Each point is reached from the start by the listed moves, each made 0, 1 or 2 times, or once backwards (-1), plus a little noise. Is the number of moves made odd or even? Then give how often each move was made.

Moves:
(1): [ 5.4  0.1 -0.8 -0.6  1.3]
(2): [ 0.5  1.2  1.6 -0.2 -4.1]
(3): [ 0.1 -2.1  4.9 -0.1  1.0]
Start: [-0.5  0.6  0.9 -0.8 -2.4]
Points:
[ 0.1  4.4 -2.2 -0.5 -7.4] -> even (0, 1, -1)
[-1.1 -4.8  9.5 -0.6  4.0] -> odd (0, -1, 2)
[ -5.0   4.7   0.0  -0.9 -13.1] -> even (-1, 2, -1)

Moves:
(1): [ 3.6  0.9 -2.4  0.2  0.1  0.4 -0.6  1.8 -1.1  0.0  2.5]
(2): [ 0.3  4.3  1.0 -0.1 -0.9 -0.7 -2.7 -0.9  1.0  2.2  0.5]
(3): [ 0.5 -3.0  2.2 -2.8  1.0 -1.6 -0.8 -1.1 -2.6  1.6  0.8]
(4): [ 1.4 -0.7  2.4  0.4  0.1  2.7  2.4  1.1  0.3  1.2  1.5]
(5): [-0.8  1.4  0.8 -0.7  4.3 -2.4  0.5 -1.5  1.1  0.6  0.7]
(6): [ 2.1  2.3 -1.5 -2.0 -1.4  2.6  1.5 -0.1 -0.8 -1.7  0.5]
(7): [-0.4 -0.2 -1.1 -0.5 -2.0 -0.9  4.6  0.0 -1.5 -0.1  2.0]
(8): [-2.8 -0.4  2.3 -2.1  0.0 -2.7  1.6  2.1 -3.0 -0.2  1.0]
(9): [-0.2 -1.4 -0.6 -1.7 -1.2 -1.2  0.7  1.1  1.6 -1.0  1.4]
Start: [-0.8  1.2 -3.6  3.5 -1.0 -0.6 -3.1 -0.6  0.8 -1.2  0.8]
Points:
[  2.9  -1.4  -0.6 -11.5 -13.3  -0.9  10.0   3.3  -8.6  -0.8  12.4] -> even (0, 1, 2, 1, -1, 2, 2, 1, 2)
[ -6.3   2.8   4.4  -9.0   3.1 -11.5   6.7  -6.3  -6.9   3.5   7.1] -> even (-1, 1, 2, 0, 2, 1, 2, 1, 0)
[12.3 14.9 -3.2 -3.6  2.7  3.3 -3.9  2.3  6.4  1.3 12.8] -> odd (2, 2, 0, 2, 2, 2, -1, 0, 2)

Moves:
(1): [ 0.2  0.1 -1.4  0.6  1.4  0.4  1.8  1.0  0.7  1.6 -2.1  0.4 -1.8  0.2
  0.1  0.6 -1.0]
(2): [ 2.1  1.4 -1.3  0.2  0.3 -0.4  1.0  1.0 -0.5  0.3  0.4 -0.7  1.8  0.5
  2.2 -0.4  1.0]
(3): [ 0.5  1.2  1.4 -0.3 -0.4 -1.0  0.4  0.5 -0.3 -0.3  0.4 -1.6 -0.6  0.2
  0.5  0.3  0.5]
(4): [ 1.5 -0.3  0.1  1.5  0.5  0.2  0.6  1.3 -1.3 -0.1  0.6  0.7 -1.8  2.4
 -0.8 -0.2  0.1]
(5): [-1.1 -0.8 -1.7 -1.6  1.8  4.9  0.9  2.5  2.5  3.1  0.2 -0.4 -1.6 -0.2
  1.2 -0.7 -0.9]
(6): [ 2.6  2.0  0.2 -0.2 -1.7  3.1  1.3 -2.8 -2.1 -1.1  0.8  1.6  0.8 -1.0
 -0.2  0.4  0.8]
(7): [-0.1 -1.6 -1.2  0.7  0.0  1.2  0.6  1.4  1.0 -0.4 -1.1 -2.0  1.8 -0.4
  0.1  0.6 -0.2]
(8): [ 1.6  1.0 -0.8 -3.7 -0.6  0.7 -1.8  2.0  1.2 -2.0  0.3 -0.4  0.0 -2.1
  0.0 -1.1  1.6]
(9): [-0.8  1.3 -2.1 -2.1 -0.8  0.6 -0.7  0.9  4.0  0.3  1.2 -1.8  1.9  2.3
 -0.1 -0.2  0.0]
(10): [ 0.9  0.0  0.0 -0.3 -0.2 -0.6 -0.1  0.7  1.3  0.4  1.5  1.0  0.1 -1.9
 -1.2 -0.4  2.5]
(11): [ 2.0 -0.1 -0.1 -1.0  0.2 -2.5  1.0  0.4 -1.1  0.5  2.8 -0.6 -1.2  0.3
 -1.3  0.3 -0.6]
(12): [-1.5 -0.4  0.6 -0.1  1.4  0.6 -0.3 -0.3  0.5 -1.5 -0.5  2.4  0.3 -0.5
 -0.7  1.6 -1.2]
(13): [ 1.5 -1.1  0.8 -0.1 -0.4 -0.3  0.2  0.7  1.5  0.8 -0.6  0.5  0.1  0.3
  0.6 -0.1 -1.3]
(14): [ 0.5  0.2 -1.2 -1.8 -2.2  2.2  3.4  2.2 -0.6  1.0  1.5  1.2 -0.8 -0.3
  0.5 -0.2  0.5]
Start: [-0.3  1.1 -1.1  0.7 -1.3  2.3  0.4  1.8 -0.3 -0.4 -1.0  2.2 -2.0  0.7
 -1.2 -0.7  0.6]
Points:
[  7.7  10.6  -6.9 -13.8  -6.5   3.2  -1.6   6.2   8.6  -3.8   7.1  -3.3
   4.5  -3.0  -0.5  -2.8   7.8] -> even (0, 1, 1, -1, 0, 1, 0, 2, 2, 1, 1, 0, 0, 0)
[ -3.7   4.5   1.0 -10.9  -1.4  11.7  -1.3   8.2   4.7  -4.4  -1.0   7.0
  -7.2  -4.7  -0.8  -0.4   1.8] -> odd (0, -1, 2, 0, 1, 0, -1, 2, 0, 0, -1, 2, 0, 1)
[-4.3  2.8 -5.6 -3.9 -0.5 -1.7  0.3  4.1  4.0  6.6  8.8 -6.4 -3.4 11.2
 -1.5 -2.8 -2.6] -> even (-1, 0, 0, 0, 1, -1, -1, -1, 2, -1, 2, -1, -1, 0)
[ 0.5  4.1 -5.4  1.9  8.7  8.0  7.6  0.7 -2.6  7.8 -0.2  3.9 -9.4  4.7
  0.1  2.4 -6.7] -> even (2, 1, 0, 0, 2, 1, -1, -1, 0, -1, 2, 1, -1, -1)
[  9.6   4.7  -6.7   1.1  -3.6   8.8  18.7  10.7  -9.5   7.6   6.7  -3.0
 -10.1   9.4   1.1   0.1  -0.2] -> odd (1, 1, 2, 2, 1, 1, 1, -1, 0, -1, 2, -1, -1, 2)
[  3.0  11.8 -10.3 -12.8 -12.6   5.8   0.0   7.4   3.9  -5.9   3.9  -5.2
   9.9   1.2   6.1  -5.5   9.0] -> odd (-1, 2, 0, -1, -1, 0, 0, 2, 2, -1, -1, -1, -1, 2)
[-4.8 -1.2 -7.0 -9.2 -1.5 10.2  4.2 12.5 14.0  5.6  2.7  8.5 -2.5  5.5
  0.0 -0.4 -5.3] -> even (0, 0, -1, 0, 1, -1, -1, 0, 2, 0, 0, 2, 2, 2)
